Rows are points. The ring and each string are closed loops that go straight from each point to the next, and from the last back to the first. Before rounding, they use only three directions, however many columns there are. How many times does the string pass through the ring? Passing back the other way cancels.

Ring:
[[ 21.9   1.0 -17.0   7.0]
 [ 11.3  15.6 -13.6  19.2]
 [ -4.5  20.7  -9.3  22.4]
 [-18.3  18.0  -2.8  19.5]
 [-25.2   8.8   3.9  11.9]
 [-25.3   0.5   6.3   5.2]
 [-16.4 -13.4   1.6  -6.9]
 [ -2.5 -18.4  -8.6 -11.8]
 [  8.5 -16.7 -14.8 -10.1]
 [ 20.1  -7.5 -17.9  -1.0]]
String:
[[ -0.9  22.4 -28.3  19.7]
 [  1.1   5.9  -9.6  10.1]
 [ 10.3   5.3  -0.1  13.4]
 [ 11.7   5.0  -5.1  12.0]
 [  2.1   2.9 -12.4   6.9]
 [ 16.0   6.8 -27.4   8.6]
 [ 35.7   7.7 -21.6  14.0]
 [ 34.5  10.0 -18.2  16.7]
 [ 14.5  14.4 -33.5  13.6]
 [  3.1  14.9 -32.7  12.5]
 [ 12.0  25.1 -24.0  25.2]
 [ 15.4  26.0  -4.0  31.5]
 [ 11.5  22.2   0.5  28.7]
 [  1.2  29.2 -24.0  27.1]]
Times through: 0
String, 22 rows:
[[  1.9   5.1 -23.6   5.9]
 [ 16.3   6.1 -29.2   7.7]
 [ 30.5   2.7 -24.8   7.9]
 [ 39.0  -3.7  -5.2   8.5]
 [ 18.4  -3.6   1.3   7.0]
 [  5.2  -1.3  -9.8   4.3]
 [  7.5  -2.9 -12.5   2.5]
 [ 14.3  -5.6   1.6   4.7]
 [ 33.5 -15.2  -6.4  -2.9]
 [ 30.0 -14.6 -18.3  -5.9]
 [ 17.3  -9.2 -36.0  -7.5]
 [  7.7  -3.5 -29.5  -2.3]
 [  8.4  -2.2 -15.4   2.5]
 [ 19.8  -3.9   2.1   7.2]
 [ 27.7  -2.5  -4.7   7.9]
 [ 11.7   0.0  -1.6   8.4]
 [  3.2   3.9 -21.5   5.6]
 [ 18.3   9.2 -31.2  10.2]
 [ 27.4  11.6 -25.3  15.2]
 [ 33.2   9.0  -4.7  19.0]
 [ 25.9   5.2   2.9  16.5]
 [  4.9   2.6  -7.8   8.2]]
Times through: 1

Ring (6 x 8):
[[ 18.9  -2.7  -8.3  -1.1  -9.4  -4.3   4.6   4.7]
 [  8.3  10.6  12.6 -17.4 -21.3   4.0   8.9 -10.2]
 [-11.5   3.1  25.3 -19.9 -20.5  14.2   7.2 -12.6]
 [-22.3 -16.0  25.8  -7.2 -12.9  18.9  -0.8  -3.8]
 [-13.5 -35.4   1.4  13.3   3.0  10.6  -6.7  15.1]
 [  2.0 -29.6 -14.8  13.9   6.2   1.0  -2.6  18.7]]
String, 28 rows:
[[ -9.3   2.1   6.6 -21.9  -9.9   8.8  14.2  -7.0]
 [ -7.0  -5.5  12.9 -10.9 -12.7  10.0   5.1  -3.8]
 [-10.0  -6.1  38.4  -6.3 -26.8  17.5  -5.7 -10.5]
 [-22.3  -7.2  47.2 -11.4 -27.6  23.9  -4.8 -14.3]
 [-31.2  -9.8  26.1 -19.7 -11.5  21.6   7.4  -9.0]
 [-20.1 -11.3   2.5 -16.1  -0.8  12.0  12.1  -0.2]
 [ -7.9 -14.8   9.9  -2.5  -8.5   9.9   0.6   2.2]
 [-17.1 -30.5  32.9  13.2 -15.7  19.6 -16.4   3.7]
 [-27.2 -43.3  29.4  18.8  -7.3  22.7 -18.6  10.1]
 [-28.8 -40.0   1.7   7.8   9.0  16.0  -2.8  14.9]
 [-15.5 -22.5  -9.2  -4.0   7.1   8.0   7.8  10.0]
 [ -5.6 -15.1   0.5  -2.7  -3.6   6.8   3.6   5.2]
 [ -5.4 -21.0  -1.4   3.1  -1.3   6.5   0.5   9.1]
 [ -7.7 -21.2 -17.6  -2.0   9.2   3.1   8.9  12.9]
 [ -1.2 -33.2 -32.3  11.5  18.4  -2.2   4.6  24.6]
 [ 13.4 -35.2 -13.3  27.9   2.6  -2.2 -12.4  23.6]
 [ 11.6 -23.2   0.6  17.4  -7.7   1.4  -9.9  12.9]
 [  2.1 -14.1   2.7   2.0  -7.8   4.7  -0.3   5.4]
 [  1.3  -9.0 -15.6  -8.1   2.2   0.1  11.9   7.0]
 [ 10.4 -12.3   5.8   6.4 -12.9   2.6  -4.4   5.1]
 [ 22.4  -6.9   5.8   8.9 -18.1  -1.6  -6.4   4.1]
 [  1.2  -6.8  -2.9  -7.6  -5.8   3.2   7.7   2.5]
 [  5.0   5.0 -15.7 -20.3  -2.1  -1.9  19.7  -0.3]
 [ 24.8  21.7   2.7 -20.0 -23.4  -4.6  13.1 -11.0]
 [ 21.1  17.8  21.3 -14.1 -32.4   1.6   3.7 -14.2]
 [  7.8   1.4  21.5  -6.0 -24.4   6.9  -1.3  -7.2]
 [  0.8  -4.8  14.6  -5.8 -16.5   7.7   1.1  -3.2]
 [ -9.2   7.5  -1.9 -29.4  -6.1   6.3  21.7  -7.8]]
Times through: 0
String:
[[-31.4 -26.5  14.4  -5.1  -0.7  19.5   1.7   3.5]
 [-25.9 -16.3   5.6 -14.0   0.4  15.0  10.0   0.9]
 [-14.9 -12.8   3.9 -10.7  -3.1  10.7   8.0   1.3]
 [ -7.8 -19.9  28.1   7.2 -18.3  14.8 -11.3   0.4]
 [-20.5 -29.8  41.3  12.1 -19.7  22.9 -18.1   0.5]
 [-14.9 -32.1  35.4  16.9 -17.5  19.6 -19.6   4.3]
 [-10.4 -32.4  27.1  18.3 -14.0  16.0 -18.0   7.4]
 [-16.7 -48.9  21.2  29.8  -4.7  17.4 -23.4  17.2]
 [-17.4 -48.2  -1.7  23.2   9.0  11.8 -12.0  22.5]
 [-15.2 -35.1 -16.2   7.7  14.0   6.7   2.4  19.1]
 [-13.1 -24.9 -16.7  -1.7  11.3   5.4   8.6  13.7]
 [ -5.3 -19.3   3.0   2.3  -4.3   7.5  -0.4   6.9]
 [ -6.4 -27.9  12.3  12.9  -7.6  10.7 -10.1   9.3]
 [-12.7 -41.0  28.5  26.0 -12.2  17.5 -23.4  11.5]
 [-27.2 -39.2  24.6  13.4  -5.4  21.3 -13.6   8.9]]
Times through: 2

Ring (8 x 9):
[[  7.4   3.4  16.2  11.6  -2.6  24.3  18.4 -16.7  -9.3]
 [ 11.7   8.3  -1.3   2.6   5.6  22.8  20.0 -14.7 -13.9]
 [  1.7   2.3 -19.3  -5.3  13.1  20.0  18.1  -6.4 -14.5]
 [ -1.2   2.6 -17.3  -4.0   9.7   6.4   5.3   5.6  -4.1]
 [ -3.0   2.4  -5.1   2.1   2.1  -3.9  -5.6  13.0   6.4]
 [-10.0  -5.5  10.9  10.8  -4.7   3.2  -2.6   7.8   7.6]
 [-15.1 -14.6  24.7  18.3  -7.9  24.5  13.6  -9.5  -1.8]
 [ -7.8  -9.9  25.5  17.9  -7.1  28.7  18.5 -15.7  -6.1]]
String:
[[-21.5 -14.7  18.0  15.5  -8.9   2.2  -6.3  11.9  12.9]
 [-30.8 -26.0  21.2  18.2  -7.5  22.2   9.2  -1.2   2.7]
 [-21.7 -20.0  13.3  13.4  -1.9  29.8  18.5  -9.7  -6.7]
 [ -4.2  -3.1  12.8  11.2  -3.6  12.9   6.7  -2.6   0.2]
 [  4.5   5.4  17.0  12.3  -6.9   2.5  -1.4   2.0   6.2]
 [-15.6 -16.2  33.5  22.7 -11.5  27.7  15.2 -13.0  -1.4]
 [-27.2 -30.1  40.4  27.4 -11.6  50.0  31.9 -27.6 -11.7]
 [ -3.9  -7.0  34.8  22.0 -11.7  26.2  15.7 -16.4  -2.9]
 [ -4.7  -9.0  32.0  20.8  -9.1  34.3  23.1 -22.3  -8.9]
 [-10.5 -15.2  23.8  17.4  -3.5  45.7  33.2 -28.3 -17.3]
 [ -7.7 -12.2  17.0  13.8  -0.6  43.4  32.5 -26.6 -18.2]
 [  5.2  -1.6  19.1  13.4  -1.4  40.1  31.6 -29.0 -18.6]
 [  0.2  -3.0   7.3   8.1   2.4  31.5  24.6 -18.6 -14.7]
 [  0.1  -1.0   3.7   6.3   2.6  22.6  17.2 -10.8  -9.7]
 [ 16.1  14.6   3.3   4.3   0.9   6.2   5.6  -3.6  -2.7]
 [ 23.4  20.8  -2.2   0.8   3.7   5.2   6.6  -4.7  -5.2]
 [ 10.3   9.8  -0.8   2.9   3.1   9.5   8.0  -3.5  -4.6]
 [  2.8   2.7  -2.0   3.1   4.4  16.6  13.1  -6.2  -7.9]
 [ -5.3  -6.1 -14.8  -2.2  12.9  33.4  28.1 -15.1 -20.5]
 [-10.9 -11.1 -26.8  -7.5  19.5  41.2  35.5 -17.8 -27.6]
 [-14.4 -13.5 -26.2  -6.9  18.7  39.1  33.0 -14.9 -25.2]
 [-12.0  -9.2 -34.8 -11.4  21.3  30.0  26.5  -7.2 -21.9]
 [ -1.0   3.2 -28.0  -9.3  15.0   8.2   8.3   5.5  -8.2]
 [-13.7  -8.9 -25.2  -6.6  14.9  18.9  15.2   1.1 -11.6]
 [-15.7 -11.0 -17.7  -2.6  11.2  19.0  14.0   0.8  -9.2]
 [ -2.9   4.1 -15.8  -3.2   6.4  -8.0  -7.8  17.7   6.3]
 [  8.2  15.2  -6.5   0.1   0.0 -23.9 -21.1  25.2  16.7]
 [  6.2   9.6   2.5   4.8  -1.5  -6.8  -7.5  10.9   8.1]
 [  5.4   7.7   4.9   6.1  -1.7  -0.8  -2.7   6.0   5.0]
 [  3.9   8.3   9.0   8.3  -5.5 -11.5 -12.9  14.7  13.6]]
Times through: 1
